Each row is a point. To make a cloud, some directions were put in groups of two or more. Within a group, all points are equally far from the middle, so they leave a hole (a ring in 2 directions, a hollow ball in 3). The other directions are filled evenly. Then the cloud was stretched, turned, moved and blurred a little. How many holes are there, and how many directions does each take, smallest first?

Cloud, 19 rows:
[[ 45  12  14]
 [-29  41  -9]
 [ 16 -15 -50]
 [  1  13  40]
 [ -9  27 -49]
 [-35  30  10]
 [ 36   0 -43]
 [  7  39  26]
 [ 51  13  -6]
 [ 34  40 -13]
 [ 30  -5 -46]
 [ 38 -16  21]
 [ 43 -26 -11]
 [ 35   9 -41]
 [ 33 -36  -8]
 [-29 -11  26]
 [ 15 -33 -38]
 [-36 -24 -20]
 [-25  42 -19]]
Holes: 1 (3)

Cloud:
[[ -3  45  26  35]
 [-43  17 -24  17]
 [ -8 -38 -32  -6]
 [-13 -40  -9  24]
 [ 28  -1  -3 -37]
 [ 37 -11 -55   0]
 [ 17  -5 -60  32]
 [ 32 -25  -6 -24]
 [ 17  47 -45 -12]
 [-11  22 -42 -28]
 [  4  29 -50 -21]
 [-25 -24 -27  34]
 [ 41  30 -49  -4]
 [-37 -24 -18  13]
 [ 23 -12 -61   3]
 [-31  30 -33  27]
 [ 23  52  -1 -23]
 [ 27  53 -19 -19]
 [ 26 -13 -21  59]
 [  3  38 -45 -20]
 [-29  36 -23 -16]
 [-39   1 -36   9]
 [-34  10  -1  42]
 [ -8  27  31  40]
 [ 22  28 -16 -38]
 [ 12 -22  23 -20]]
Holes: 1 (4)

Cloud:
[[ -9 -42  12 -42 -30  37]
 [ 34 -27  -4  44 -25  31]
 [-13  16 -46  19  25 -27]
 [ 38 -29  27 -32 -26  38]
 [ 30 -10 -42  -8  27  47]
 [ -9 -52 -16 -24 -43  18]
 [ 24 -30  11  43  26  31]
 [-31  -9  22 -45 -22  37]
 [-27  12  24  28 -44   4]
 [ -3 -31  46  -9  -6 -49]
 [ 11  39  26 -28 -44   5]
 [  1 -32  46 -39 -42   4]
 [  3 -57 -34   0  40  11]
 [-38  -4 -23 -36  30   6]
 [  4 -47  10  39  27  25]
 [ 16  40  19 -21  32  25]
 [ 39 -44 -37 -31  16 -21]
 [ -7  35   9 -37  34  12]
 [-35  -8  53   3  22  11]
 [  4 -34  59  -6   5  34]
 [ 28  38  15 -20  14 -37]
 [ 18 -59 -31   8 -31 -17]
 [-15 -54 -28   4  -5 -41]
 [-40  -3 -17 -26 -16  40]
 [ 51  -2 -22 -38  32 -13]
 [ -4 -57 -16  16 -39  20]
 [-24 -45 -34 -19   6 -36]
 [-18   7 -37  10 -45 -20]
 [ 45  28  14 -12  26 -30]
 [ 41  23  15  11  38 -22]
 [ 33 -25 -45 -13  44  19]
 [ 10  18 -38  31 -23  39]
 [  1  27  -4  26   6 -48]
 [-12  21 -42  24  23  27]
 [ 24  19 -32  33 -19 -36]
 [ 31 -33   2 -37  44  20]
 [-21  19  -9 -37 -31  37]
 [ 34 -44   7 -48 -12 -24]
 [ 17 -34  40 -28  21  39]
 [-34  -4  19 -44  -7  39]
 [-19 -30 -15 -43 -40 -19]
 [  9  43  34  -7   1  36]
 [ -5  18 -52  14  35   8]
 [-18  22 -30  33  26  17]
 [ 10 -35  51  -7  37  15]
 [-16  17  24 -40  21 -35]
 [ 53 -31  -3 -43  -4 -22]
 [ 30 -33 -23 -28  41  31]
 [-38 -21  23  24  33 -15]
 [-11 -57 -34 -16  14 -32]
 [-22  25  40  17 -33  16]]
Holes: 3 (2, 2, 2)

Cloud, 79 rows:
[[ -6  13   9  59 -36 -29   8 -12]
 [-40 -15   3   7  -7  37  54  43]
 [-30 -27  -6 -41 -23   4  19 -29]
 [-18 -34  74   6  -1 -31  -7   3]
 [-48  23  52   2  11 -22 -27 -35]
 [-23   1  19  68  40  43 -13   8]
 [ 15   6  53 -15 -17  50  22  19]
 [ 28  -7 -37  21 -11  46 -13   5]
 [-18 -17  13 -53 -25  10  17 -23]
 [-30   9  -4 -39 -10  17 -24 -38]
 [ 23  21 -14  33  27  31  11 -31]
 [-23  25  -1 -13  -5  -3 -37 -55]
 [ 24  26  20  52  31  10  -9  38]
 [ -4  -3  51  26   5  -4  55  54]
 [-21  17  63 -23 -29  22 -13 -33]
 [  6  12  33  -3  32  10   2  70]
 [-43 -27  42 -21  55  14   1  20]
 [ -1 -25  -7 -46  26  30  25  -4]
 [  9  27  -1  -6 -22   7 -32  45]
 [ 24 -29  65  11  25 -36  -1 -20]
 [ 31 -26  34  29  43  -2 -28  41]
 [  3 -12 -24 -34 -18   9 -48 -21]
 [-45  31 -13  24   2 -29 -16  14]
 [ 19 -26   9  46  55   3 -33  29]
 [  8 -70  -2 -14   9 -17   8 -35]
 [ 15 -28  15  68 -13  25 -13  33]
 [-15 -50  75  14  23  20   7  12]
 [-20  58  -6  -6  -1   8  34  -3]
 [-27  28  24  40   3 -20 -55 -12]
 [-52  -6  17 -11  24 -12 -51  -3]
 [ 40   9  22  17 -33   5  42  27]
 [-24  34  20  10  53  28  16 -30]
 [-33 -43  46  50  17  33 -21 -16]
 [  7  12  37  37   7 -27  45 -31]
 [ 11 -30   6  45 -46 -10  28  31]
 [-42  19  40 -15  45 -29   4  19]
 [-54   0  43 -16  -4  30 -32 -20]
 [ 19 -39 -16 -21  33  39  23  20]
 [-27 -11 -35  16   5  26  32 -29]
 [-24 -13 -33  15 -26 -18 -42 -23]
 [ 23   1 -19 -15 -29 -23 -30  26]
 [-12 -60  32  54  46   2   5   5]
 [-26  30  17   8  67  29   4 -10]
 [  5 -28  49  45  17 -42  -3 -24]
 [ 51 -15  -1  18   5 -19  40   3]
 [-44 -14   8  54 -24   7 -40   1]
 [ -5 -12  -1  54  59   4   3 -24]
 [  5   1  63  -8   9 -50  21  -4]
 [  2 -23  33   0  16 -42  35  46]
 [-18  -1 -31  29  52  19   9  32]
 [-37 -52  21 -32  19  27 -24  -2]
 [ 14  53  26   0 -21  33  22 -26]
 [ 16  13  71  -9  -3  22 -46 -26]
 [ -9  26 -38  33  23   2  18  -5]
 [ 25 -32  19 -22   1   6  58  -9]
 [-16 -17  44   2 -53  33  24   8]
 [ 33 -28  54  21  37   6 -48   1]
 [ 34  -6  14  36  62  20  -8 -15]
 [-14  23 -23   6  16  58   0  11]
 [ 10 -10  -5 -20  29  12  47  47]
 [ -8   4  54 -21  58  15  27  30]
 [ -5   2  19 -27 -15  37  52  30]
 [ -6 -36 -52  -5 -25  22   7 -17]
 [-63 -13  10  15  27 -23  -6  36]
 [ 17  -5  73  16  22  39  18  32]
 [ 19  -1  36  -9  39  26  32  51]
 [-40  28  20   5  63  12  19  -4]
 [  1  30 -16   7  33   0  -2 -46]
 [-19  -1  27  31  17  50 -42 -45]
 [  6 -14  -7 -18  29  52 -44 -16]
 [ 22 -42   9  23 -20  -3 -27  50]
 [ 22   9   2 -31   2 -22 -51 -30]
 [ 31 -13  22  -9  12 -47 -36  13]
 [ -1 -48   8  42 -32 -34 -23   2]
 [ 22 -24  14  19  48  36 -47  24]
 [-22  29  20  33   8  27 -57  21]
 [-25  24  58  40  17 -39  14 -12]
 [  6 -20  36  49  42  -3  23 -39]
 [  1 -56   1  11  59  12 -44  11]]
Holes: 2 (4, 4)

Cloud:
[[ 54 -15 -27 -12 -37 -33  15  26]
 [-27  23 -23  29 -18   3 -21  -9]
 [-20  22 -42 -15  19  60 -25 -18]
 [-41 -31 -18 -31  -8 -65 -39 -20]
 [-61   8 -13   3 -35  43 -22 -36]
 [-49 -30 -26 -28   9  56  39 -19]
 [-37  38 -31  -9   0 -64 -13 -31]
 [-22  67  20   0   6  -2 -40  30]
 [-57 -22  15 -47   2  33   7   0]
 [ 22   0   8  16  22 -50  16   0]
 [  5  28 -24  51  17  12  13  -5]
 [-15 -10  -9  11 -56  38  -4  30]
 [ -3   1   3  -8  20  55  22  21]
 [ 35   0  -7 -48  28  -9 -54  17]
 [-29   8  23 -34   7  11  -5  -3]
 [-54 -33 -37  14  20 -25   7 -37]
 [-15 -22 -49  -5 -33 -42 -30  29]
 [-30 -62 -46   3 -10 -21  -4 -21]
 [-12  16 -26 -17 -40 -35 -53  13]
 [-18   7  -4  -1 -24  38 -51  51]
 [  2   9 -39 -10 -47  -9 -34   8]
 [-10  31 -38 -25  25 -14 -28 -10]
 [ -9  13 -19  30  44 -12  27 -24]
 [ 26  33 -11 -16 -27  14  28  19]
 [-25   2  -9 -15  30  48   6  10]
 [-53  47 -34 -21 -19 -28 -24  12]
 [ 24 -14  22  33  -4 -13   7 -52]
 [-18  23 -55  24  46 -26  -7 -22]
 [ 31  -5 -29 -36 -41  43 -21  56]
 [  8 -12 -22  41 -44 -32  41  -1]
 [-40  24 -39  11  47 -27 -46 -26]
 [ 16 -33 -19  66  39   2  24  14]
 [ 37  -1 -18 -26   8 -47  46 -27]
 [ 29  -3  -7  46  49 -13 -12 -43]
 [-19  18  24   9   6  11  10  37]
 [-25 -48   7   7  52 -20  11   5]
 [-10  22 -35 -33 -41  -8  -7  23]
 [ 17 -10   0 -56  13  34 -38   9]
 [ 25   1  18  23   4  53 -35  10]
 [-22  29   3 -32 -40  19  14  14]
 [-18 -35 -55  28  35  11 -50 -11]
 [ 19  11 -30  -8  16  81 -53 -25]
 [  2  11 -20 -47  -3  52  46 -19]
 [  1 -17 -71 -29  20 -13  30 -10]
 [ 64   7   8 -15 -37   7 -17 -13]
 [ 29  -1 -53  12 -19  21 -36  30]
 [ 13 -27  -3 -25 -16 -26 -47  18]
 [  0  -8  -3  -9 -15  17  -5  25]
 [  3 -32 -51  29  -6 -29 -56  43]
 [-41 -10  -8 -25  -1 -12 -47 -22]
 [ 11  69  -3 -37 -40 -11  26  17]
 [-16  19  15  62  25  29   4  28]
 [ 41  -8 -13  16  -6  31   7  -9]
 [ 39 -27  -7 -19  18 -10  41 -33]
 [  3   2 -28 -10  29  18 -13 -15]
 [-23   1 -36 -38 -48   4 -44  38]
 [ 10  46 -48  -1  49  29  26 -23]
 [ 11 -16 -50 -18 -49  26 -29  46]
 [ 33  -2 -85  12   9 -18  25  19]
 [-17  33   1 -12  26  34  -7 -40]
 [-27   0   6  -2 -27 -39  25  35]
 [ 30 -26   0  38 -30 -34 -34 -13]
 [ 16   6 -19 -40   8  15 -19 -53]
 [-41 -33  38  12  40  59 -18  -5]
 [ 60 -22 -12  -2 -57   3  10  34]
 [ 14  25   6  50 -13  10 -18 -23]
 [ 45  23   7   8  28  64  -2 -37]
 [ 10 -25  19 -26  26 -29 -51 -11]
 [-36  39   8  16  27  30 -62  22]
 [ -7  -7 -46 -37  53  -2   0  19]
 [  3  -9 -40 -65 -27  12 -31 -56]
 [-11  15  -1  40  27  53   3 -14]
 [-22 -42 -13  47  12  12 -60  24]
 [ 14 -18   9  41  30  10  -6 -11]
 [-27  49  25  12  11  20 -63  19]
 [-63  57 -21  -5  -8  26  17  38]
 [ -7  28 -44 -19 -14  44  38  36]
 [-19 -30 -21 -75 -18  35 -43 -22]
 [-15   4  -2 -18 -18  -9  -7  -9]
 [ -6   1 -31 -49 -25 -21   5  -5]
 [ -2  46 -39 -15 -39  51  18 -15]
 [ -9 -27  29   3  62 -43  23   9]
 [-23 -31  13 -13 -12  17 -29 -17]]
Holes: 0
